Each row is a point. Before rounding, the points of a table are all equally far from one centre. They may lie mostly on one side of it. Where is the centre, to within rounding?

Points, 6 rows:
[[-0.25 -0.23 -0.07]
 [ 0.63  0.61 -0.14]
 [ 0.00 -0.53 -0.07]
 [-0.18  0.34  0.50]
 [-0.20 -0.22  0.53]
 [-0.10  0.24 -0.33]]
Centre: [0.37 0.03 0.17]

Points (15 x 8):
[[ 0.48  0.64 -0.32  0.05  0.66 -0.02  0.04  0.16]
 [-0.09  0.04 -0.37 -0.16  0.16 -0.26  0.27  0.33]
 [ 0.48  0.09 -0.06 -0.02  0.52  0.27 -0.10 -0.27]
 [-0.03  0.61 -0.16  0.15  0.47  0.33  0.30 -0.13]
 [ 0.43  0.75 -0.16 -0.15  0.35 -0.21  0.21 -0.15]
 [-0.07  0.69 -0.06 -0.47  0.37 -0.34 -0.22 -0.18]
 [-0.13  0.36  0.14  0.20  0.38 -0.09  0.55 -0.02]
 [ 0.25  0.32 -0.25  0.02  0.51  0.39  0.25 -0.30]
 [ 0.36  0.69 -0.03 -0.25  0.52 -0.08 -0.15 -0.44]
 [ 0.37 -0.17 -0.26 -0.15  0.71  0.12  0.13 -0.25]
 [ 0.10  0.65 -0.02  0.37  0.11 -0.05 -0.18 -0.37]
 [ 0.40  0.25 -0.34 -0.29  0.11 -0.03  0.25 -0.15]
 [-0.01  0.76 -0.46 -0.20  0.48 -0.04 -0.36  0.00]
 [-0.08  0.59 -0.10  0.33  0.99 -0.11  0.24 -0.05]
 [ 0.33 -0.13 -0.45  0.03  0.68 -0.19  0.42 -0.05]]
Centre: [ 0.01  0.25 -0.21  0.06  0.50 -0.23 -0.03 -0.15]

Points, 17 rows:
[[-0.14  0.13 -0.27  0.57  0.26 -0.11  0.69  0.02 -0.07  0.35  0.39  0.28]
 [ 0.30 -0.50 -0.18 -0.08 -0.20 -0.43  0.42 -0.07 -0.11  0.26  0.27  0.72]
 [ 0.21 -0.05 -0.19 -0.28 -0.16 -0.40  0.37 -0.70 -0.67 -0.02  0.13  0.53]
 [ 0.44  0.15  0.17 -0.13 -0.15 -0.01  0.27 -0.16 -0.58  0.23  0.66  0.29]
 [ 0.41 -0.11 -0.27  0.17 -0.44 -0.23  0.66 -0.03 -0.30 -0.19  0.44  0.25]
 [-0.18  0.00 -0.27 -0.23 -0.15 -0.09  0.83  0.22  0.05  0.52  0.41 -0.20]
 [ 0.10  0.04 -0.05 -0.03  0.11 -0.43  0.66 -0.54 -0.14 -0.30  0.32  0.64]
 [ 0.41 -0.08  0.03  0.33 -0.31 -0.20  0.77  0.08 -0.46  0.15  0.30  0.35]
 [ 0.18 -0.01 -0.50 -0.39  0.24 -0.02  0.62 -0.67  0.31  0.20 -0.14  0.19]
 [-0.23  0.44  0.22 -0.12  0.37  0.00  0.47  0.36 -0.29 -0.20  0.47  0.03]
 [ 0.38 -0.19  0.27  0.16  0.10 -0.28  0.23  0.09 -0.06  0.31  0.36  0.69]
 [ 0.64 -0.30 -0.12 -0.09  0.08 -0.09  0.36 -0.19  0.37  0.18  0.44  0.01]
 [-0.35 -0.40  0.06 -0.30  0.69 -0.16  0.39 -0.02 -0.40 -0.08  0.29 -0.50]
 [ 0.46 -0.04 -0.64  0.26 -0.09 -0.36  0.22 -0.20 -0.46 -0.10 -0.27  0.29]
 [ 0.32 -0.40  0.05  0.14  0.34 -0.47  0.32 -0.54 -0.51  0.11 -0.06  0.60]
 [ 0.27  0.10 -0.14  0.09  0.11 -0.10  0.45 -0.45 -0.42  0.35  0.28  0.80]
 [ 0.53 -0.31  0.03  0.56  0.08  0.04  0.47  0.35 -0.34  0.07  0.02  0.22]]
Centre: [-0.08 -0.14 -0.04 -0.09  0.04  0.01  0.28 -0.14 -0.21  0.05 -0.04  0.06]

Points:
[[-0.39 -0.35 -0.03 -0.75 -0.25  0.15  0.04 -0.42  0.50 -0.66 -0.51 -0.46
   0.04  0.39 -0.28 -0.08 -0.01 -0.25]
 [-0.37 -0.12 -0.18 -0.46  0.72 -0.19  0.43 -0.21  0.30 -0.71 -0.13  0.13
   0.07  0.22  0.13 -0.40  0.54  0.19]
 [-0.49 -0.43  0.06 -0.47  0.19  0.02  0.17 -0.84 -0.01 -0.51 -0.40 -0.08
   0.08  0.39 -0.09 -0.22  0.05 -0.05]
 [-0.24 -0.49  0.09 -0.46  0.17 -0.04  0.16 -0.14  0.34  0.05 -0.06 -0.74
  -0.19  0.00 -0.47 -0.31  0.51  0.02]
 [-0.55 -0.08  0.08 -0.89  0.03 -0.07 -0.07 -0.13  0.65 -0.13 -0.56 -0.34
   0.10 -0.05 -0.17 -0.18  0.31  0.17]
 [-0.52 -0.22  0.06 -0.65  0.19 -0.13  0.04 -0.15  0.05 -0.29 -0.06 -0.23
  -0.04  0.05  0.07  0.22  0.26  0.38]
 [-0.66 -0.20 -0.09 -0.72  0.07  0.39 -0.09 -0.08  0.04 -0.49  0.14 -0.19
  -0.20 -0.06 -0.31  0.05  0.23 -0.03]
 [-0.79 -0.33 -0.05 -0.84 -0.07  0.20 -0.03  0.07  0.36 -0.60 -0.14 -0.02
  -0.08  0.27  0.04 -0.34  0.17 -0.13]
 [-0.11  0.00 -0.21 -0.72 -0.05  0.09  0.15 -0.12  0.37 -0.06 -0.67  0.06
   0.20  0.34  0.20 -0.42  0.38  0.22]
 [-0.65 -0.08 -0.19 -0.71  0.18 -0.17  0.30 -0.28  0.10 -0.51 -0.68  0.07
   0.31  0.49 -0.16 -0.56  0.43 -0.15]
 [-0.32 -0.02 -0.35 -0.80 -0.08 -0.11 -0.01 -0.74  0.33 -0.12 -0.16 -0.10
  -0.14  0.32 -0.06 -0.24  0.50 -0.37]
 [-0.62  0.06 -0.22 -0.41 -0.17  0.02  0.23 -0.29  0.39 -0.29 -0.10 -0.41
  -0.02 -0.16  0.21  0.07  0.50 -0.03]
 [-0.16 -0.05  0.06 -0.77 -0.12  0.27  0.52 -0.18 -0.18 -0.30 -0.17  0.20
   0.37  0.16 -0.06 -0.26  0.27 -0.12]
 [-0.53 -0.43 -0.17 -0.53  0.02  0.28  0.33 -0.09  0.55 -0.25 -0.40 -0.36
   0.11  0.38  0.14 -0.62  0.06 -0.28]
 [-0.48 -0.29 -0.04 -0.62  0.17  0.00  0.39 -0.70  0.32 -0.15 -0.37  0.25
   0.29  0.51 -0.21 -0.03 -0.01 -0.11]
 [-0.46 -0.14 -0.17 -0.28 -0.12 -0.22  0.30 -0.65  0.16 -0.19 -0.24  0.38
  -0.14  0.24  0.08 -0.37  0.56 -0.03]
 [-0.33 -0.33 -0.04 -0.75  0.06  0.33  0.25 -0.16  0.38 -0.09  0.13 -0.61
   0.08 -0.17 -0.47 -0.49  0.45  0.02]
 [-0.35  0.40 -0.30 -0.72 -0.07 -0.07 -0.12 -0.65  0.42 -0.17 -0.26 -0.08
   0.09  0.26  0.11 -0.39 -0.02 -0.40]
 [-0.39 -0.34  0.00 -0.78  0.34 -0.07 -0.07 -0.51  0.41 -0.41  0.05 -0.01
   0.07  0.04 -0.28 -0.42  0.78 -0.52]
 [ 0.18 -0.32  0.08 -0.18  0.07 -0.26  0.21 -0.59 -0.07 -0.04 -0.55 -0.22
  -0.11  0.07 -0.06 -0.26  0.15 -0.20]
 [-0.42  0.06  0.08 -0.80  0.09 -0.20  0.15 -0.34  0.13 -0.40 -0.22  0.19
   0.62 -0.08  0.17 -0.25  0.53 -0.05]
 [-0.20 -0.11 -0.31 -0.75  0.20  0.30  0.60  0.06  0.26 -0.49 -0.46 -0.23
  -0.04 -0.13 -0.21 -0.45  0.42 -0.16]
 [-0.07  0.02  0.18 -0.71  0.22 -0.19  0.24 -0.15  0.65 -0.16 -0.31 -0.05
  -0.12 -0.04  0.05 -0.16  0.69  0.03]
 [-0.29 -0.29 -0.31 -1.00  0.52 -0.16  0.14 -0.19  0.35 -0.36 -0.14 -0.01
   0.07  0.21  0.03 -0.07  0.51 -0.32]
 [-0.36 -0.09 -0.08 -0.91 -0.15  0.14 -0.01 -0.53  0.52 -0.12 -0.36 -0.08
   0.51  0.25  0.01 -0.22  0.51  0.00]]
Centre: [-0.17 -0.08 -0.19 -0.22  0.09 -0.12 -0.01 -0.13  0.36 -0.41 -0.09 -0.07
  0.24  0.15 -0.38 -0.32  0.16 -0.08]
